Every row gives one point. The points of each table are mixes of a few directions, plus a little noise. Count the directions of each table, and those that both share. Where both have some left over, give the other angles between the two spaces (their principal angles), to ten degrees, smallest first.
In the rows, 128 means zero.

First, 6 rows:
[[112 131 124]
 [147 123 132]
 [124 130 126]
 [ 34 157 107]
 [224 102 149]
 [126 128 127]]
Second (4 x 3):
[[120  75  98]
 [149 214 147]
 [116 113 161]
 [129 110 106]]
Directions: first 1, second 2, shared 0; angles 90

First:
[[141  86 100 107]
 [111 140 132  96]
 [142 116 111  95]
 [173  95  94  87]
 [133 183 172 209]
 [151 154 144 166]
 [ 78 176 160 111]
 [ 98  76 118 158]]
Second:
[[125 163 140  97]
 [200 157 130 160]
 [183 176 138 132]
 [ 91  74 114 143]
 [137 174 142  98]
 [ 84  75 116 137]
 [ 77  76 117 130]]
Directions: first 3, second 2, shared 2

First, 6 rows:
[[203  97 139 146 138 150]
 [ 82 125  81  73 160 139]
 [121 147  76 134 105 160]
 [189 142 172 146 140 162]
 [ 73 128 110 128 107  89]
 [101 128 191 146 118  65]]
Second, 7 rows:
[[115 148 166  98 167 132]
 [128 134 152  84 180 145]
 [133 104  65 226  10  93]
 [144 106  84 160  89 124]
 [114 143 156 118 142 126]
 [138 116 121 106 153 143]
 [123 137 151 106 154 132]]
Directions: first 4, second 2, shared 2

First, 8 rows:
[[125 174 147 152 121 150 121 149 139]
 [105  42  73 100 146 133 158  94 140]
 [119 189 155 179 106 191 128 163 149]
 [129 117 113 132 160 120 111 134 107]
 [145 112 125  75 148  40 106 103 108]
 [144 196 171 187 106 175 111 175 110]
 [170 118 159 105  98  80 125 118  86]
 [ 87  78  79  92 139 133 164  90 185]]
Second:
[[134  68 105  50 131  47 141  74 132]
 [124 174 145 187 126 189 117 168 125]
 [127 136 131 139 128 139 127 135 128]
 [133  75 109  60 131  57 140  81 131]
 [130 101 118  93 129  91 134 104 130]
 [123 188 150 204 125 208 114 181 124]
 [126 155 138 162 126 164 122 152 126]]
Directions: first 4, second 1, shared 1

First, 8 rows:
[[166 133 131  79 141 132 168 142 130 119 127]
 [143 127 127 127 147 121 118 136 121 133 120]
 [126 131 130 110 113 137 154 124 136 120 137]
 [144 126 128 138 153 117 106 138 119 137 116]
 [ 58 115 120 249 123 108  15 106 112 157 118]
 [137 134 131  84 111 143 180 127 140 112 140]
 [112 128 127 137 115 132 128 121 132 126 133]
 [139 131 130 101 123 135 158 130 133 120 133]]
Second:
[[108 119 129 127 120 140 197 166 111  97 111]
 [145 126 134 107 169 135 154 163 129 110 126]
 [160 130 121  96  99 119 159 119 113 134 112]
 [130 121 128 131 146 128 153 161 112 115 110]
 [115 139 128 141 105 125  60  71 156 156 160]
 [106 124 135 126 148 146 164 160 135 100 136]
 [158 143 125  99  97 119  93  72 145 159 148]
 [114 127 127 162 136 120  77 115 131 143 132]
 [118 137 128 146 113 122  58  78 150 156 153]
 [126 115 125 143 147 124 165 175  96 110  92]]
Directions: first 2, second 4, shared 2

First:
[[110 168 132 151 128 153 140 143 123 108 110 143]
 [116 170 129 139 116 152 134 144 146 123 123 179]
 [140 135 126 115 124 141 125 103 164 161 152 179]
 [108 162 130 151 128 146 139 150 116 100 107 130]
 [ 84 189 135 186 132 155 150 174  81  59  74  99]
 [146 141 128 137 155 160 130  77 149 168 146 147]
 [157 125 131 152 196 167 134  40 124 178 143  89]
 [145  35 122  69  92  41 105 157 113 122 144  75]
 [147  30 116  52  81  37 101 162 133 130 154 107]]
Second, 10 rows:
[[131 130 125 105  99 124 123 143 160 137 145 188]
 [164  96 126 118 164 136 121  59 145 185 158 112]
 [ 99 150 132 154 124 126 137 168  89  78  92  92]
 [120 127 133 170 175 135 138 110  70 107  96  24]
 [141 110 131 154 183 138 131  76  93 143 121  41]
 [106 152 127 113  76 118 128 189 147  98 123 196]
 [ 90 154 135 173 138 127 142 170  63  61  75  51]
 [159 108 121  81 106 127 115 101 195 185 178 217]
 [126 136 125 100  86 121 122 157 166 131 145 206]
 [144 116 126 112 128 129 123 107 151 156 149 152]]
Directions: first 3, second 2, shared 2

First (8 x 18):
[[ 98 176 115 116  92 173 132 200 140 168  92  43 152  48 113 142 127 173]
 [ 84  93 145 164 116  53 131  83 122 136 159 215 117 148 167 117 151  87]
 [132 138 151 142 148  92 122 116 118 150 136 144 121 138 129 119 122 132]
 [112 172 106 119 121 105 153 129 140 109 128 117 130 129 120 152 136 100]
 [ 94 106 105 114  73 185 129 169 142 130 111  98 146  81 138 137 143 148]
 [175 133 122  88 135 187 132 162 131 124 108  78 140 123 112 133 116 161]
 [140 115 131 169 170 107  97  66 111  93 146 154 103 167 103 110 107 102]
 [191  93 152 110 170 120 127  98 114 110 147 172 115 192 137 115 116 122]]
Second, 9 rows:
[[151 120 126  98 125 126 148 135 130 112 133 149 132 153 144 136 137 125]
 [112 182 124 143 117 123 110 168 115 146 111  85 137  86 104 126 118 168]
 [156 103 157  81 137 119 168 137 144 165 134 156 136 153 167 136 144 121]
 [149 162  78 112 100 131 120 151 106  34 127 132 133 149 108 137 127 144]
 [186 110 161  36 131 111 195 166 145 164 135 172 148 174 188 146 155 133]
 [ 48 114 115 249 143 150  53  54 124 127 126  85  96  72  71 100  97  99]
 [131 160 107 127 113 128 119 151 115  97 122 115 133 122 112 131 124 148]
 [101  66 161 163 159 135 125  65 150 180 140 142 109 125 141 115 127  82]
 [117 135 123 145 126 130 115 126 124 125 125 116 126 116 116 125 123 131]]
Directions: first 5, second 3, shared 2; angles 50

First, 11 rows:
[[140 149 144 126  99 150 126 110 111 144  90 138 153 123 130 124 143 137
  154 110]
 [107 112  90 143 144  76 109 150 179 132 178  61 122 145 107 125 153  73
  155 106]
 [137 127 155 132 137 188 113 133  69 125  90 161  77  84 136 125 110 211
   61 157]
 [118 113  98 172 168  68  73 154 140 122 241 152  79  84 175  95 117 140
  139  45]
 [101 102 109 149 163 119 128 148 142 117 163  91  97 133 110 126 101 139
  125 106]
 [103  89  82 134 181  49 138 161 192  97 234 110 106 157 134 130 102  73
  125 127]
 [176 175 170  61  54 155 164  85 114 145  22 174 211 157 131 153 179  80
  127 218]
 [124 136 150 122 110 174 164 110 110 130  69 123 154 147 103 139 108 153
  144 130]
 [148 158 157 116  86 172 128 101  99 151  50 133 162 123 120 130 156 141
  143 137]
 [104 106 109 132 158  87 168 136 169 101 187 128 139 167 128 134  82  99
  155 107]
 [150 140 148 123 114 166  95 126  85 141  83 140 101  89 132 122 158 163
   81 164]]
Second, 8 rows:
[[143 117 179  94  54 204 200 171 120 193  57 122  72 121  95 177 132 163
  116 215]
 [132 124 140 120 110 148 147 140 125 144 111 128 114 127 119 140 129 137
  124 152]
 [113 139  72 166 212  41  48  78 136  55 205 135 189 135 164  71 126  90
  142  32]
 [140 118 175  97  59 200 193 168 121 188  64 121  77 122  99 176 132 160
  115 210]
 [117 138  87 155 189  64  68  92 136  73 187 131 173 134 155  87 126 100
  137  57]
 [124 134 111 138 153  99 103 113 130 105 153 132 148 132 137 113 129 116
  132  98]
 [129 129 126 129 131 124 125 127 129 126 131 129 130 128 131 125 128 125
  129 126]
 [129 126 137 123 115 141 139 134 126 141 114 127 118 128 122 136 128 136
  124 144]]
Directions: first 5, second 1, shared 0; angles 40
